Every row gives one point. A path goes straight from each point to the next, and from the last back to the first. The post is the endless flat space through its rows: a point in 2 columns, a line in 3, a plane in 4, and so on, so that a path can go around it. How many times does the path go around the post? Going back the other way cancels.

Post, 2 rows:
[[-42  -9  -7]
 [ 16  33 -18]]
Path:
[[-30  48 -31]
 [-53  15 -57]
 [ -5  38 -25]
 [-25  58   2]
 [-28   4  29]
 [ -4   3   0]
 [-40 -38 -18]
 [-33  16 -65]
 [-19  33 -15]
 [ 27  55   0]
 [ 22   3  34]
 [ 81  19 -19]
 [ -2 -17 -35]
 [ 24 -21  11]
 [-57 -20  16]
 [ -7  62  -1]
 [-20  22 -24]
 [-36  -4 -38]
 [ 14  -3  -8]
 [ 51  37  16]
 [-15  30  31]]
Times around: 0

Post:
[[-25 -16  27 -11  20  -3]
 [  4  -6 -12 -59 -12  10]
 [-40   6 -59 -16  23  48]
 [-50  23   7  19   4 -65]
 [ 16 -21   1  -6 -54 -43]]
Path:
[[  1 -44   8 -10   6 -23]
 [-55   4 -39  -7 -23 -47]
 [-71  13 -10  46  -5 -21]
 [-11  26 -52 -33 -29  53]
 [ 14  27 -22 -25  -3  50]
 [-47  62 -28 -26 -24  -7]
 [ -3 -39   1 -81 -51  33]
 [-57 -22 -57 -23  11 -15]
 [-85   2 -44  10   1 -17]
 [-59  23  22  -7 -16 -32]
 [-31  31 -32  29 -10  -2]
 [-37  37 -20   8  27 -50]
 [ 13  -1 -12  20 -33 -25]
 [-20   1  -7 -12  -7  26]
 [-62   6   3 -17  24  36]
 [-47 -26   5  23 -18 -75]
 [-60  11 -14  46  26 -57]
 [ 10 -13  -9  38  18 -46]
 [  5   9  19 -27   0 -26]
 [-17  -1 -23  -6  14 -16]
 [ -2 -39 -41 -31  -6  13]
 [-64  17 -39  14  30 -33]
 [-24  28 -21 -50  36 -21]
 [ 18 -11  32 -20 -21 -34]
 [-24  71  14 -35 -14 -35]
 [  5  -2 -43  13 -40 -11]
 [-10   6 -12 -49  23 -11]]
Times around: 0

Post:
[[ -4 -12  -7 -12  -3 -17  34 -31  35  41  -2]
 [-21 -21 -19 -19  42  -9  -7 -15 -39 -10 -28]
 [-10  21 -38 -51  28  30  -5 -35 -48 -32 -18]
 [ 18 -38  28  14  12  95 -24  35  24 -86 -50]
 [ 16  44  -5 -12  40 -29  41  20  -4 -56  40]
 [-41 -19  59  54 -25  54 -47  66 -36  59 -33]
 [ 16 -10 -19 -55  21  11  -1  33   4   5  46]
 [  8   4  15   9  32  -8 -18 -36  22 -23  22]
 [-24   1 -13  -9 -13 -13 -16   8  47 -41 -57]
 [ -5 -24  15 -25 -23 -33  -1 -37  -7   6   6]]
Path, 31 rows:
[[  3  51 -22   2 -13  -1  78 -17  10 -36  10]
 [-43  -3 -21 -28  15   9 -10   0  -1   3  24]
 [ 19  -8  30   3  16   5  43  -1  79  21  26]
 [-12  10  14  -9  -7 -20   1 -28   9  11 -49]
 [  8 -48  19 -51 -18 -48 -45 -25 -64 -51  -2]
 [  3 -19  -5  -6  -4  45 -61   2  19   5   5]
 [-37 -23 -20  15  -7   5 -36 -26  63 -13  -6]
 [-42  32  24  -1 -14 -24  13 -11  31 -42 -16]
 [ 16  15  32 -28  21   1  22  12 -34 -55   2]
 [  4  24  11  -5 -35 -19  37  53  -6 -31 -64]
 [ 27   5  53 -44  -5  24 -33   8   6 -27  34]
 [-38  42  17 -11  47  56  38  61 -78 -10   0]
 [-30 -20  -1  10 -20  48  14 -24  48  -2 -40]
 [  9 -17 -36  11  40  19  37 -27 -42  31  14]
 [ 59 -23 -18 -22 -10  37  46  52  40 -26 -49]
 [  6   3  46 -21 -49 -26  -9 -42  -7  -2 -13]
 [-23  27  29 -27  43 -35   8 -47 -64  -5   8]
 [-30 -35  35  40  24  42   1   7 -14 -30 -15]
 [ -3 -63 -20 -44  -7 -46 -39  28  26 -20  26]
 [-13  42 -38  19  17  12  -4 -26   9 -21 -25]
 [-29   8 -18  15  -2  16 -28  58  17 -48   1]
 [ 39  10 -48 -25 -12  47 -14  56  43 -41   9]
 [ 16 -29   7  24  -7  59  16  55  10  46 -92]
 [ -4  45  -3 -22  17 -56  24 -23   7  60  17]
 [-23 -46  43 -24 -16  47   3  28  27  -3 -30]
 [-16  29  48 -11  15  58 -48   3   6   2  43]
 [-21  15 -10 -16 -24 -13  39 -18  32  39 -50]
 [  8  -9 -24  -1   0 -37  24 -11  47 -33 -74]
 [-19  -2 -25   6  -6  -3 -31 -27  -5 -86 -47]
 [-31 -25  -4  -1 -11  21  16  43 -20 -17  30]
 [-39  17  11  63 -45  22  -7  78  -7 -14  -6]]
Times around: 0

Post, 13 rows:
[[-23 -14  40  -9   0 -33 -21  -5 -48  30 -13 -49 -46 -15]
 [-42  -2   5 -23  17 -43 -14 -25 -48   0 -26  27  30  26]
 [-42  10  -3  17   0 -31  28  -7 -51   0  10 -43  30  22]
 [ 12  26   7  -4 -69 -47 -20  -2 -34  16  -9  -2 -32 -45]
 [ 68 -12 -37 -33  17  42  56 -24  47 -24  19  15  10   7]
 [ -1  -9  13  -6   0 -43  -9  34 -47 -25 -16 -24 -22  32]
 [-14   6  21  19  40  47   8 -21  18 -78 -20  15  51  25]
 [-10  15 -25  -5  -1  13  -2 -24  75 -36 -14  -5  40  50]
 [ 76  34 -15 -20   3  56 -15  26  53  31   0  29  37  10]
 [-35  -1  10  12 -19 -21   6  20 -27  19  11  29 -55  -5]
 [ 36 -43 -18  18  13  12  18  -4  89  -5 -21  15  60  23]
 [ 47   2 -38  19  58  25 -19 -18  33 -28  25  22  27  13]
 [-19  25  49 -22 -28 -68 -19  28 -29   2  33 -14 -20 -50]]
Path, 26 rows:
[[  6 -17 -18  -1  73  19 -27  -2   4  37   0  87  -1  49]
 [-26 -35   4   5 -13  -4   1 -18 -22  -1  -9  44 -20  31]
 [ -8 -21  36  11  -2  53   0   3  -3 -34 -12  54  13   7]
 [ -8  32   5   0  -3 -25   5  -1 -20 -30  33  -6  32  71]
 [ 12  46 -20   2   0 -37   4 -28 -75 -21 -18  17 -52  34]
 [ 12 -39 -46 -12   4 -31  30  -3 -36 101 -37  12  -1  23]
 [ -4 -27  -2  21 -48 -15   4  26  11  15 -29  -3 -29 -13]
 [ 39 -63 -42 -16  37   0 -29  18  17 -68  -2  31   7  30]
 [ -4  -5  -6  10 -45 -19 -56 -25  -3 -11 -30  55 -23  43]
 [ 19  37  25  14  22 -13 -51 -62 -29 -32  -7  70   7  -6]
 [  4  45  44 -11  -4 -57 -39  20   0  13 -12 -83  69   5]
 [-18   1 -30 -27  -8  -6  39  22  56 -11  -3  61  -7  10]
 [ 26  12 -77  20  22 -28 -44 -30  -7  -9  10  16  62   7]
 [ 20  16  67  30  31  20 -71  42 -17 -28 -17   2  76 -19]
 [ 14  12 -38  -7 -40  -8  12 -52  -1 -72  30   3   6  45]
 [ 25  74  53 -22 -21  31   2   9 -36  13 -10 -18 -15  -9]
 [ 32  45  37 -38 -24 -32  -7   6  15   2 -57  30  47 -17]
 [-11 -20  18   2  21 -13 -28   3 -10  25 -73  63  66 -15]
 [ 30 -13  -7  -5  20 -21 -32  57 -26  32 -45  18  22  -1]
 [ 12  43   8 -19 -27   9  18  18  65 -17 -19  37   3 -24]
 [ 47  15   3  33  -7  19  45 -10  10 -31 -14 -45  12  12]
 [ 18   7  17 -14  49  22 -25 -12 -12  29  18 -54  -2  66]
 [ 30  -6  34 -30 -27   7 -28  27  33  -7 -41  -3  34  14]
 [-34 -51  -8  -4 -15  60   6 -25 110 -20 -12  21 -11  -5]
 [ 10  43  -9 -29   4 -19   2 -19 -38 -24  13 -30 -27 -35]
 [ 11  50  21  13   9 -27 -26  16  28   3   9  -2  82 -15]]
Times around: 1
